Each row of a before or after table is a point. The points were changed in one or more steps. Then noise was added and the rows were shuffled. The steps act on how far a point lies along the listed directions, d1 being the first. What was done? A step turns or swaps two directions, mirrors them in a line or flattens them onto one, adds a multiple of one to another, or multiplies one. Angles are multiples of 10 degrees, from the lower direction toward the higher: turns from -170 to 170, lines from 10 to 170 but not 90. Use the fewest steps. Two steps may share a direction if one is a turn and the other turns, adds or multiplies; they go together, in the order done. Otherwise the lowest direction goes first.

Directions:
(1): [22 48 -1]
(2): [-32  14 -39]
(3): [ 35 -18 -35]
Before (8 x 3):
[[-28 -11 -52]
 [ -1   2  -5]
 [ -5 -10  -8]
 [ 16  -1  18]
 [ 56  -8   6]
 [ -3 -15 -24]
 [-47 -22  31]
 [ 31  25 -31]]
After (8 x 3):
[[  3 -58   6]
 [ -7 -12 -52]
 [ 32  26 -37]
 [  0  -5  -2]
 [ 14 -24  -2]
 [ -5   3  61]
 [  9 -11   6]
 [  6  22  -5]]
Steps: turn d1 and d2 by 90 degrees

Directions:
(1): [40 17 26 33]
(2): [-23  42  32 -19]
(3): [-23  28 -31  38]
Before (8 x 4):
[[-28  13 -11   0]
 [ -7   0  -1 -10]
 [-14   8  12  -2]
 [ 13  21  10  20]
 [ 25   4   1  34]
 [-17   2  12 -23]
 [-38  12   8 -38]
 [ 16 -10  17  -8]]
After (8 x 4):
[[  8  27   3  28]
 [-30  17  -4  -3]
 [-60  39 -21  -3]
 [-24  21  -1  14]
 [ 34  -8  13  18]
 [-35  22 -22  12]
 [-10   3  -6  -6]
 [ 17 -12  18  -9]]
Steps: add 1.5 times d2 to d3

Directions:
(1): [ 60 -17  30 -19   1 -17   7 -19]
(2): [  9  17 -11 -38  46  42   9   1]
(3): [ 41   4 -35  11 -19  11  -4  48]
(4): [-10  40   5 -45 -36 -18  18  11]
(5): [  9  17 -41 -11  10 -30 -43 -29]
(6): [ -7 -17 -18  -4  35 -47  36  23]
Before (10 x 8):
[[-37  -6  -8  -5   9  12 -27 -37]
 [-14 -32   8 -10  45 -26  24 -20]
 [ 48  -6 -23 -14  27  37 -18  -7]
 [-14 -17   5  20  22  17 -31 -26]
 [ 51  -6 -19 -10  -5  13  -1  40]
 [ 13   2  17 -10   3   9   0  -7]
 [ 22 -24  41  22  -3  33   2  14]
 [ -5 -30   7  13  38  -2 -10 -31]
 [  6  20  59 -14  -7  12  11  -4]
 [  8 -23   8   5  11  -1 -26 -52]]
After (10 x 8):
[[ -4 -16  52  -7   3  -1  33  15]
 [-29 -12  -4   7   4  34 -30 -29]
 [ 18 -21 -11 -22  33 -31  29  29]
 [ 20 -27  -4 -15  60  11  20 -11]
 [ 38  -6   1   5 -26  51 -19  10]
 [ 10 -33  21  15   5  18 -17 -40]
 [  9   2  17 -14   8   2   3 -10]
 [ 16 -23  18  22   3  41 -13  -7]
 [-18 -22  22  22  15  32 -14 -14]
 [  3  32  48 -29  -9  -5   6 -12]]
Steps: mirror d3 and d6 in the line at 40 degrees; turn d4 and d5 by 40 degrees

Directions:
(1): [-42  16 -14  41   2 -15 -32 -42  17]
(2): [-18 -20   1  36 -27   4 -29  58 -14]
(3): [  7 -18  25  28  -9 -24  21 -28 -60]
(4): [-47  21  14 -35  15 -46   6  23 -15]
Before (8 x 9):
[[ -2  -2   9 -10  -4 -10  16  21 -25]
 [-16  15   6  -1   2   0 -10  -6   2]
 [ 12   7  -8   2   6  13  11 -44  16]
 [  5  12  19 -35  20 -18  28 -21  -7]
 [-45 -12   1  25  -9 -28 -21 -28 -30]
 [ 29 -32   0  27 -18   2   8 -23 -48]
 [ 14   4  20 -12  15 -13  12 -28 -13]
 [-13   2  12  -7   4 -12   3   5 -30]]
After (8 x 9):
[[  0   4 -18   9  -5  27 -15   3  36]
 [ -9  13   6 -26  16  -7   8  -8 -10]
 [  4  14   1 -26  16   7 -10   4  30]
 [ -8  16   0 -39  14   2  -3  29  30]
 [  3   8   8 -27   6  -8  23   3 -14]
 [-35  10 -10 -10  13 -22  -9 -60   2]
 [-17  13   8   4  -2  -1 -12  -1  -2]
 [ 38   0 -21 -26  11  16  16 -50  10]]
Steps: turn d2 and d3 by 100 degrees

Directions:
(1): [  4  40  28  57  -3   6  -1  31 -36 -13 -30]
(2): [-23 -13   7 -38  43   8  11  27 -17 -60 -16]
(3): [-32  46 -56  -8  14 -18  19  -3   9  18 -37]
(4): [-58 -14  40  -6  16  22   6   5 -10  55  -3]
Before (9 x 11):
[[  4  -1 -17  14 -22  -2  -3  -7   2 -12  -3]
 [ 16  17 -33 -13   5  -6   7 -10  -1 -15  -8]
 [ -4  21   7  33   2  -3  -6  28 -19 -10 -11]
 [ -6  -1  10   5  10  -2   8   4  -9 -20   4]
 [-39 -21 -19 -45  24  -6   8 -16  30  19  18]
 [-19   3  60  48 -12  16  -5  12 -40  21 -15]
 [ 29  21  -4  26  -6  -7   1   1  10  -7 -11]
 [-42  12  52  29   4  21   5   7  -7  39  -7]
 [-24  17 -10 -10   7  -4  -3   0   8   7 -17]]
After (9 x 11):
[[-59  -3   9 -11  21   4   9  -4  11  49   3]
 [ 19  20 -16  24  -5 -14  -8  18  -6 -27  -3]
 [ -6  34  46  56  -5  13   0  21 -20  -5 -17]
 [  8   6 -33 -20   0  -5   5 -22   9  10   2]
 [ 19  16  38  52 -14   4  -7  20 -43 -38 -20]
 [  3 -14 -15   2 -21   0  -3 -12   7  -9   6]
 [ -6   6  -4   2  12  -6  11   1  -5 -22   0]
 [-15  23  -7   6  -5  -5  -7  -3   7  17 -15]
 [ 37   2  -9   7  -8  -8  -2  -9  22 -10   5]]
Steps: turn d1 and d4 by -50 degrees; turn d2 and d3 by 40 degrees

Directions:
(1): [ 12 -21 -30 -10 -11 -49  17  27 -51 -29  15  25]
(2): [ 29 -34 -16 -60 -16  24  -5 -35  -6  18  29 -15]
Before (12 x 12):
[[  1  -5   7 -23  10  60 -28 -38  30  41  18 -33]
 [-12   7  -1  27   3 -35  -2  22 -22 -16 -17  19]
 [ 14 -28 -18 -43 -15  23   4 -12 -16  10  24 -10]
 [  3   0   7  -8   4  28   9 -19  22  13  -3 -16]
 [-10  16  -1  22  -2   1   6   7  -1   7 -21  18]
 [-22  26   1  44   6 -15   1  20   8  -6  -8  11]
 [-19   2  17  30  16   2  -6  -4  22   3 -15  -6]
 [ 12   2   1 -10  -1  30  -2 -25  26  21   5 -10]
 [-12   4 -10  26   0 -12   5  16  -5 -17  -6   6]
 [  9  -2  -3 -11   2   5   2 -12  -6   3  10   5]
 [  0 -16 -15 -31   7  -9  10   3 -18  -3   4   2]
 [  1   1  -3 -20   2  39  -8 -34  15  20   1 -11]]
After (12 x 12):
[[-11   3   4 -16  14  18   1  -7  15  12  -8 -11]
 [ -8  11  -2  23   0  -6   0   9   5   2   5   7]
 [  4   4   1  -6   5   5   3  -8  -3   1   5   6]
 [ -9   4  -2  18   1  12  -1   0  13  -3  -6  -7]
 [ -1  -8  -3 -13  -8  26   1  -5  -1  13   6  -8]
 [ 11 -23 -38 -18  -1 -29   1  18 -51 -14  29  15]
 [ -9  13  17  16   5  11 -15  -9  13  12 -19  -5]
 [  5 -11 -27 -13  -7 -13   7  -1 -31 -10   8  15]
 [  9 -13 -15 -11  -2 -14  23   7 -20 -14   6   4]
 [ -3 -20  -6  10   4 -27   4   8 -13 -11   1   8]
 [ -5  10  -6  10  -7   0   4   2  -8   7 -12  17]
 [ 14  -8 -23  -9  -9 -16  14   3 -17  -8  11  12]]
Steps: multiply d1 by -1; multiply d2 by 0.4

Directions:
(1): [ 16   4  27 -11  10  21  21 -36 -43 -32  23  -4 -22  21]
(2): [-36 -15 -10  16 -27  48  -7 -13  26 -30  10  21  15  17]
(3): [-16   1 -25  32  33  -3  23 -16 -12  14 -11 -30  35  36]
(4): [-19  60   0  10  13  13   4  -2  -5 -19  10  -8  18 -49]
(5): [ 43 -27 -30  33   4   0  -2  -7  12 -12  42 -17  -1 -26]
(6): [ 11 -14  34  35  -2 -15 -19  10  -5 -46 -43 -16  11  -5]
Before (10 x 14):
[[ -5 -16   3  30  15 -13  -4  -7   8 -22 -31 -20  15  21]
 [ -2  -5   0   4 -22   0  -2   7  19  10  -1   0  -3 -14]
 [ 21 -39  -9  10  -5 -20   0  -1  -1  14  12 -12 -16  -2]
 [ 15 -35 -11  26  -2  -1   8  -8  22  11   2 -14  -9   0]
 [ 14   1 -20  12   8 -28  -4  15  15  23  -1 -11  11 -31]
 [-26 -13 -18   6  21   4  20  -8 -13  19  -8  -6   8  60]
 [-11  32 -10 -16  -3  19   5  -1   6  -3   3   4   9 -25]
 [ -6   3  15 -15  -4  -9 -11   0  -2  25 -17  13 -15   5]
 [-29 -10 -19  -3  16   1  13  -4  -7  24 -18   9  12  47]
 [ -1 -11  -2 -22  -4 -39 -18  25  30  37 -50   5   3  19]]
After (10 x 14):
[[ 37 -36 -29   8  -1 -38 -19  19  41  26 -12  -9   3  -5]
 [ -1  35  -9 -18   3   8   6   2   1   3   3  -2   6 -30]
 [  8 -13 -25   2  32 -24  15   0 -15  35  -6  -9   4  27]
 [  1 -13 -21   7  34 -18  23  -4 -21  29  -2 -20   2  46]
 [ -5 -12   7  25  17 -18  -3  -5   4 -17 -37 -21  14  22]
 [-16  -8 -26  22 -12   9  -9   5  34   0   3   6  22 -17]
 [-24 -22   4  11 -13  14   6  -8  22   8 -21   4  -3  22]
 [ -7   0   6  -2 -21  -3  -2   9  16  13  -8   2  -4 -10]
 [ 24 -13  -2   4   2 -14 -11  -3   3  20   8   1 -17 -14]
 [-18 -39  -5   8 -24  11  -4  -7  12  -1   3   8  -6  19]]
Steps: turn d2 and d5 by -110 degrees

Directions:
(1): [ 21  29  -9 -60  14  -5   5 -24 -30 -39   9  40  -6  -1  30  31  -5   9
 -19 -10]
(2): [ -4 -18  43 -16 -47 -11  -2  14 -18  44  29  23  10  15  -4  26   4  38
  15 -33]
Before (13 x 20):
[[ -9  -7   9  13 -10  -4   0   4   4  10   3  -3   9  -4  -5   3   7  -1
    7  -3]
 [ -4 -10   7   8  -8  -3  -2   9   5  12   3  -5  -1   3  -6  -6  -1   1
    5  -4]
 [ -1   0  -3   8   2   1  -1   1   9  -2  -2  -6  -1   2  -1  -3   3  -5
   -2   0]
 [ -6 -13   1  14  -3  -1  -4   7   6  15   1 -13   3   3 -11 -12   6   3
    8  -1]
 [  2  -3   6  -2  -7   1   1   4  -3   7   8   0   2   3  -1   5  -1   7
   -2  -4]
 [ -5  -9   3  16  -3  -1   2   4   5   6  -5 -11   5   0  -4  -7  -2   0
    3   2]
 [ -2   6   3  -4  -2  -2  -2  -4  -7  -1   1   6   1   0   1   5  -2   0
   -4  -5]
 [ -3  -4   2   9  -1   0  -1   3   7   0   7  -3  -1  -3  -2  -7   2  -1
    0   3]
 [ -1  -6   5  -2  -7   1  -4   3  -2   3   2   5   2   5  -1   7   2  11
   -1  -5]
 [-23 -31  12  60 -18   5  -3  21  30  37  -5 -34  -1   2 -26 -31   2   0
   18  15]
 [ -5  -3  -1   9  -1  -1  -4   1   2   4   2  -4   1   3  -1  -5   0   1
    5  -3]
 [ -4  -4  10   7 -10  -2  -3   9   7  20   3  -4   4   1  -5  -3   3   7
    5  -1]
 [  1  -8   2  10  -4   1  -1   9   4  10   1 -12   2  -1  -7 -11  -1   0
    4  -1]]
After (13 x 20):
[[  1   2  -3   0   5   0   0  -3   3 -10   6   2  -3  -4   4  -4   1  -3
   -4   4]
 [ -2   3  -8   3   7   0  -3  -4   0  -7   0  -2  -1   1   3  -4  -1  -3
    0   0]
 [  0   7  -9   7  11   2  -2   1  11  -3  -8  -9  -1  -5   0 -11   1  -9
   -3  12]
 [  3   5  -3  -4   3   0   0  -3   2  -8   1   2  -2   2   5   4   2  -2
   -5  -3]
 [ -5   3  -7  11   8  -1   1  -4   6 -10  -6  -6   5 -10   0  -2   5 -14
   -1   7]
 [  1   1  -9   4  10   0  -1   0   6  -9  -6  -7  -5  -3   0 -10  -3 -11
   -3   5]
 [  8   4 -11  -3  11   3   1  -1   0 -11  -3  -7  -2  -5   2  -9  -3  -7
   -5   4]
 [  3   4 -17  -1  19   1  -2  -7   2 -15  -6  -8  -2  -3   1 -10   3  -8
   -4   7]
 [  0  -4  -2   9   1   4   0   5   4   3   1 -10   1   0  -4  -5  -1  -2
   -2   4]
 [  7  23 -40   0  44  10   5 -23   9 -54 -22  -7 -18 -13  15 -17  -7 -26
  -20  35]
 [ -6   0   5   7  -6  -1  -3   1  -2   7   0   0   2   0  -5   0  -1  -1
    0  -4]
 [  2   4  -8   0  11   0   4  -7  -1 -15  -7  -4   1  -3   6  -2  -4  -5
   -6   6]
 [ -4  -8  -2  11   0   4  -5   4   6   1  -5  -6   1   2  -6  -3   2   2
   -1   3]]
Steps: turn d1 and d2 by 110 degrees
